Each row of a before or after table is a point. One or more steps were done to the points. Then noise was added and the rows were shuffled. The steps act on columns, c1 being the first. Name the steps. A step turns or swaps two columns, mirrors them in a line or flattens them onto one, adds a multiple of one to another, or multiplies or shifts one. Angles are multiples of 10 degrees, from the lower column toward the higher: turns from -170 to 170, lines from 10 to 170 but not 90. Use the fewest steps. Two steps may share a column if one is a turn and the other turns, adds or multiplies; they go together, in the order done. Otherwise the lowest column goes first.

Before (8 x 2):
[[ 19  11]
 [-83  -6]
 [-34 -17]
 [ 69  72]
 [ 61  49]
 [-35  34]
 [  1 -17]
 [ 13   4]]
After:
[[  7 -49]
 [ 69 -47]
 [-17   5]
 [-95  -9]
 [ 11  11]
 [-15   2]
 [ 39  -8]
 [-82   6]]
Steps: turn c1 and c2 by 140 degrees

Before, 8 rows:
[[ 20  97 -20]
 [ 17  50 -34]
 [-43  93 -12]
 [-12  28  16]
 [-20  18 -55]
 [ 38   9 -16]
 [-51  44  47]
 [  9 -78  -4]]
After:
[[ -9 -79   7]
 [ 44  85 -10]
 [ 20  71 -67]
 [-29   4  27]
 [  3  38 -19]
 [ -2  32  41]
 [ 41 -10  41]
 [ -8  86  24]]
Steps: add 0.5 times c3 to c2; turn c1 and c3 by 150 degrees

Before, 10 rows:
[[ -18   36   11   -6   33  -32]
 [ -46    8   21    7   70  -33]
 [ -25  -47 -121   14    3  -17]
 [ -47  -37  -84   14  -47  -11]
 [  10  -79   31  -57   -2   -4]
 [ -50   16  -29   13   61    1]
 [ -22  -10  -85   41   -9   63]
 [  10   -3   49   10   39  -39]
 [ -41   -9  -85  -18  -25   25]
 [  15    6   -2  -26   48  -26]]
After (10 x 6):
[[ 15 -79  62 -11   4   4]
 [-46 -35 -64 -57 -33  23]
 [-42  11  12  22  80   8]
 [-38 -17 -41 -82 -30  -8]
 [ 19   2  22 -14  52  11]
 [-30 -48 -94 -83   5   8]
 [-18  34  13   7  44  20]
 [ 11  -5  21  44  50  25]
 [-27 -10 -82 -44 -32 -65]
 [-49  19 -32 -15  57 -20]]
Steps: turn c3 and c4 by 50 degrees; mirror c5 and c6 in the line at 170 degrees

Before, 8 rows:
[[  2  11  11  33  -4   6 -27  -5]
 [ 16   5  -4 -11 -10 -16 -11  13]
 [ -9 -20 -16  -9 -47 -15   7  -9]
 [ 16 -13  -3  28  -4  -6  -6  52]
 [ 30   5   5  -5  -1  11   2  -4]
 [ -6  13   2   5 -37  -8  12  14]
 [  7  -7  20  60  -9 -20 -18 -10]
 [ 30  -6 -34   7  -5 -14  -2   5]]
After:
[[  7  -7   0  13  -5 -14  -1  33]
 [ 10  -9  -1 120  -8 -18  -6   1]
 [ 14   3  -1 -11  -1  11   0  27]
 [-12  12   0  11 -36  -5   5  -1]
 [-43 -12  -1  55  -3  -4  -4  34]
 [ -8   5   1 -19 -10 -15  -4  19]
 [  8  11   2  66  -5   8 -11   1]
 [  6 -22   1 -17 -48 -15   3 -11]]
Steps: turn c1 and c8 by 70 degrees; multiply c3 by 0; multiply c4 by 2; multiply c7 by 0.4

Before (14 x 11):
[[ -15  -40   24    7   14  -72  -20   64   45   14   37]
 [ -12  -56  -25  -12  -56   15    4   -2  -52  -57  -57]
 [  49   15   11  -50   72  -58   48   -1   26   93  -34]
 [  56   -4   14  -20   26 -119  -40   81   44   43  -40]
 [ -41   78   13   49  -77   10   50  -53  -45   37  -14]
 [  21   -7   32   49  -12   14   -4   49  -25   32   35]
 [  71  -43  -17   19   11  -60    4   53   66   69  -45]
 [ -22  -15  -36   41    0  -27  -25   -4   18   37    1]
 [  39  -62   23  -13  -61  -41  -59   15   37   17   42]
 [  10   -6   -3   54  -24  -14   48  -80  -47  -45  -20]
 [ -17   64  -14   15  -24   44   30  -25   17    2   12]
 [ -35  -56  -14    8  -44   -3    9  -37  -62   14  -30]
 [  71   22  -72  -31   36  -88   33   24  -16   65   -8]
 [ -49   40   -5   43  -79   19  114  -28  -13   14   28]]
After, 14 rows:
[[ -48   -3   14  -42   26 -119  -47  -75   35   43  -39]
 [ 122   40   -4   42  -75   21   27   13  -32   12   29]
 [  -7   -6   32   51  -13   14  -18  -46   22   31   36]
 [   6  -55  -26   22  -56   14   12   32   35  -54  -59]
 [  45   -6   -2   69  -21  -15  -19   64  -51  -44  -19]
 [  38   15   10  -53   73  -57  -57   10    9   91  -35]
 [ -23  -14  -35   19   -2  -25   28  -24  -35   41    1]
 [ -16  -40   22  -23   15  -73   19  -74   12   14   36]
 [  32   62  -14   -1  -25   43   11    4  -33    3   12]
 [  56   77   13   65  -79   10   33   42  -32   36  -11]
 [ -10  -42  -17  -30   10  -57  -72  -81  -13   69  -43]
 [  16  -57  -12   44  -45   -2   32   55    8   14  -31]
 [ -65  -61   22  -32  -61  -41  -26  -23   -4   18   42]
 [  20   20  -72  -14   36  -90  -77    5   40   63   -8]]
Steps: turn c1 and c7 by -100 degrees; turn c4 and c9 by 40 degrees; turn c8 and c9 by 140 degrees

Before:
[[ -9  -1 -10  -2 -28 -13 -16   0  -5  -1   2 -18]
 [ 14  30  -8  -5   7   2  14   6   2  21  18 -10]
 [ -2 -11   5   1  10   7 -20 -28 -28  17 -22 -19]
 [ -6 -11 -12   6   5  50  -1   5  -8  19  10   8]
 [ 19   2   7  11   9 -23 -16  13  -5   9  22 -11]
 [ 60   0  43  27   7  -2  -8   8   7  21  20   9]
 [  1 -10   2   5 -17 -22  -6  -2   2  15  15 -37]
 [ 31 -10   0  -2   7  -2  26  -2   0  17  10   5]]
After (8 x 12):
[[-13  11 -10 -10  51  12   1   8 -19  -4  -4  -8]
 [-19   9  -5   1 -23  24  10   0   1  -9  -3  21]
 [ 28  19  27  -7   6  -9 -13  -8 -19   8 -17   5]
 [ 63  -2 -12  -1   1  -7 -24   0 -15   4  -8 -13]
 [ 37  -6   9 -19 -20 -19  13  10 -13  -3 -16  14]
 [ -7 -11 -15  10  12  -8  15 -24 -25 -20  19  18]
 [  4  -7  -7 -13 -23   7  -3   2 -12  10 -16  40]
 [121 -38  17 -32   2  -6   9  10 -18  13  -7  -7]]
Steps: multiply c1 by 2; turn c2 and c8 by -20 degrees; turn c2 and c3 by 70 degrees; turn c4 and c11 by 150 degrees; turn c5 and c6 by -70 degrees; turn c7 and c12 by -170 degrees; turn c9 and c10 by 70 degrees

Before (14 x 14):
[[-36 -34 -50  -3 -39 -16  35 -52  22 -25  39 -18  51  47]
 [ 31 -51  -9 -14  17 -16  43 -29  70  -8   6  49 -33 -25]
 [ 26  -7 -52 -58  29  20  45  23 -33 -36   3  29  21  36]
 [-54 -63  -6  -3 -28  31   4 -39  68  41  19  46  33  43]
 [ 26  29  -7 -61  21 -48 -43 -52  39  -9  23  -4 -60  22]
 [-49 -22 -56  49 -48   7  -7  41 -15 -39 -17 -39 -48  51]
 [ 28 -23 -22 -33 -30 -29 -30  44  76  46  43   1  17  -7]
 [-22  26   2  46 -47 -49 -14  22  13  11 -49  42  48  18]
 [-49   6  -8 -49  43  24  25  -5  53 -29 -50 -43 -51  35]
 [-34  -4  38  44  12 -14   8  48   5  46 -30 -52 -18  -1]
 [-61 -36  48  13 -55 -11  10  21 -10 -25 -34 -47  22  28]
 [ 14 -32  46  23  41  40   9 -42  56 -45 -43 -49  36 -21]
 [ 24 -67 -30 -25  24 -66  -5 -31   1 -18 -41 -43 -55   0]
 [  8  28 -13   2 -34   6  -2  22  16  40 -40  22 -12 -39]]
After, 14 rows:
[[  34   70  -33  -26   24   61  -11  -32    0   20  -45  -39 -107    0]
 [ -59   10   47  -37   42   14   30  -41   56   -6  -43  -52   71  -15]
 [   3   50  -11  -22   16   25   98  -32   71   27    5   50  -68   -8]
 [   6   23   51  -32  -57    7    3   19   -6  -67  -33  -44   48   28]
 [ -22  -18  -60  -49  -51    8  -50   40  -14  -57  -13  -37  -96   50]
 [ -24   29   -7   42   45   -8   24   -6   52  -53  -48  -46 -105   39]
 [  24   14   -7   66   22   48  -96  -55   40   21   25    0 -119    5]
 [ -45   39  -50   45   29   15   61   25  -29   15    5   33   39   51]
 [  41   41  -23    9  -31   -4  -56   44   80   41   42    2   30  -18]
 [  49  -54    1  -18  -47   20  -36   22    8  -17  -51   38   96   11]
 [  45  -22   39  -34   11  -36   12   52    8  -16  -27  -54  -43    0]
 [  13   48  -11  -33  -30  -60  -20  -39   67  -35   22   47   67   39]
 [  20  -20  -15   15  -29  -32   26   18   12   18  -37   20  -26  -34]
 [   4   26  -53  -22  -40   21   30  -50   18  -44   37  -22  106   56]]
Steps: turn c1 and c10 by 70 degrees; turn c1 and c6 by 130 degrees; turn c2 and c4 by 140 degrees; turn c7 and c14 by 20 degrees; multiply c7 by 2; multiply c13 by 2

Before (10 x 20):
[[ -20  -59    1   26  -62    0  -10  -22   -3  -43  -24   16  -18    9
   -28    3  -10  -12  -50    2]
 [  75  -50   -4  -19  -38   31   55   45  -25   20   10  -37   21  -29
  -105  -72   59   12   36   35]
 [ -16   59  -33  -50  -13    3   84  -53   35  -12   58  -26   -6   84
   -18   22  -20   37  -17    7]
 [  47  -28  -16   44  -42   57  -10   55  -30    3   43  -87   23   31
   -49  -44  -36  -28  -74    1]
 [   8  -70  -45  -56   26  -52   50   26   34   62   14    1    2   32
   -64    6   35   54  -33   56]
 [ -14   57   35   45  -78  -59   23  -36   -6    9   80   47  -92  -14
     9   -3  -23   88   17   -7]
 [  -1   42   42   -1  -40  -32   58  -37    1  -44   84   38  -79   25
    13  -43   18   14  -83  -25]
 [  13  -27  -10  -14   18   29  -46  -15   79   35   29   -4  -41   95
    23   56   52  -30   17  -16]
 [  35    9  -50   40  -72   21   32   17   32  -22  -13  -68  -18   58
   -16  -30    8  -10  -43  -21]
 [  -3   57  -72   -7  -53  -66   18   52  -34   32   27   43   21  -22
    21    5   18   84  -83  -39]]
After, 10 rows:
[[ -13   92   36  -31  -77  -57   27  -34   21    8   81   48  -93  -16
    11   -4   34   89   21  -15]
 [ -11   94  -38   53  -17    4   82  -53   56  -12   56  -24   -8   84
   -20   23   -2   31  -14   25]
 [ -17  -96   -1  -19  -61    3  -11  -22   20  -45  -22   15  -19    6
   -29    0   22  -10  -52   -3]
 [  49  -45  -14  -31  -41   56   -7   51  -11    1   39  -89   23   26
   -46  -43   48  -28  -77   -5]
 [  -2   70   40   -5  -44  -31   58  -38   21  -42   80   37  -79   28
    12  -42  -15   10  -81  -28]
 [  37   13  -50  -39  -71   18   33   13   52  -23  -15  -68  -17   58
   -21  -29    2  -10  -43  -36]
 [  69  -77   -4   -3  -38   32   56   41   -1   23    8  -34   19  -30
  -104  -74  -63   11   36   35]
 [  16  -44  -15   -4   22   27  -45  -15   98   31   28   -3  -35   95
    26   59  -52  -27   17  -23]
 [   1   91  -71   -5  -52  -64   16   47  -14   30   24   45   23  -20
    22    1  -21   84  -79  -40]
 [   8 -107  -43   39   29  -56   53   25   52   62   12    3    2   25
   -69    4  -50   54  -32   67]]
Steps: multiply c2 by 1.6; turn c4 and c17 by 160 degrees; add 0.3 times c4 to c20; shift c9 by 20

Before:
[[-10  19  -4  11  28   0 -14   5  11 -31  -3 -25 -12  26 -12  -7   9  -2
  -18  26  15 -22 -24  14]
 [ 26 -13 -17  23   0  13  27  32   5 -10  -8  38 -14   5  20   0 -21   1
   19 -10  13  34   3 -23]
 [ 13  11  -6  26   5 -13  10   7 -11  17 -11  10  18  -5  24  20   0  23
   20 -28  -3   5  33  14]
 [-28  29  -5 -19  16 -16  -2  -6  11   9  13   4  14  -9 -21 -15  19  18
    2  -3  -7 -20 -29   3]
 [-40   1  11 -18  33  -5 -21  11  -2 -12  -7   8 -29  39 -12 -34  16   7
   -8  30   8 -24   4   5]
 [-23   6  23 -14   3   7  10  30   8 -12   5 -15 -22  13  -8 -16  37 -18
    6   6   7 -27  -8  30]
 [  5 -18 -27  24  -8   7   4  43 -13  -2 -10  -2  19  -7  36   5 -12  -4
   22 -22 -33  15  18 -24]
 [-14  -9 -20  28 -28   4  25  22   6 -17 -34  16   9  -8  24   0  -4   4
   -3  10  15  35  26 -20]
 [ 10  31 -12   5 -21   6  12  24  -5  11  -5 -10  14   2   6 -18 -18  42
   28  -3 -12  -5  10   7]
 [ 21   1 -25  18 -17 -30  17  45 -24 -29   0  16  27  -7   9  -2  -5  10
   28 -16 -11  31  29   2]
 [-29  33  10 -23  10 -12 -35  23  22  -6   9  -3 -21  18  14  -3  21  18
  -10  19   4  -1 -24  25]
 [  4   7   3  -3 -21 -12   9   6  -2  -4  39  -4  25   2  15  15 -15  26
   15  -9  -3  -8  24 -13]
 [ 16 -15 -30  15   0   5  26  40 -28  -9  -4  14  19 -36  43  11 -10  11
   40  17   7  14  23  -6]
 [-18  37 -12  -1  22  -4   2   0  19  -9  26 -11 -15  22  15 -34  41  12
    1  12  -3 -12   3   7]]
After, 14 rows:
[[  17  -15 -119   13   -2    4   14   15  -30   -8   -1   13  -64    2
    46   11   11   10   40   17    4   16   21   -6]
 [ -17   35  -20    2   21   -2  -11   -7   16  -10   27  -11   42    0
    14  -34  -27   11    0    9  -27  -13    4    6]
 [   6    8   -5   -4  -22  -12    2    7   -1   -6   38   -3  -16  -23
    18   12    9   27   15   -9   13   -9   23  -10]
 [  -8   21  -18   11   29    1  -61   -1   13  -29   -4  -24   46   -3
   -12   -4    7   -1  -20   26  -17  -22  -23   13]
 [ -29   33  -17  -23    6  -14  -43   23   24   -5   12   -6   43    9
    12   -3   -9   17  -12   20  -18   -1  -23   23]
 [  20    0 -120   17  -18  -30  -28   14  -25  -28   -3   16  -31  -21
    12   -1   -6   10   28  -15   11   29   30    2]
 [ -15   -9  -75   28  -26    4    3    3    7  -19  -33   18  -18   -3
    25   -2   12    5   -6    9   -8   35   26  -19]
 [ -22    9   -4  -14    3    5   -7   40    8  -13    4  -18   36   13
    -7  -17  -19  -19    4    6  -35  -27   -9   32]
 [   8   32  -64    4  -22    7   28    9   -5    8   -4   -9  -10  -15
     5  -18    4   41   29   -2   21   -3   12    7]
 [   6  -19 -123   27   -8    6    2   18  -12   -4  -11   -2  -26  -13
    37    5  -18   -2   22  -24   31   16   16  -22]
 [  13   12  -21   27    8  -14   36    4  -10   18   -8    8  -19  -14
    24   20   -3   24   17  -29    1    6   35   12]
 [ -28   28   -1  -21   15  -15   12   -6   10    6   14    4  -24   -9
   -21  -14  -16   19    0   -6  -10  -19  -30    4]
 [  24  -15  -81   23    0   11   10   15    6  -14  -10   42   15    9
    18    1   23    2   17  -10    9   34    3  -23]
 [ -41    0    3  -17   31   -2  -39   17    0  -13  -11    8   78    7
   -12  -35   -3    8   -9   31  -15  -28    6    5]]
Steps: turn c3 and c8 by 40 degrees; multiply c3 by 2.5; add 1.5 times c10 to c7; turn c13 and c14 by -120 degrees; multiply c13 by 1.6; turn c17 and c21 by -130 degrees
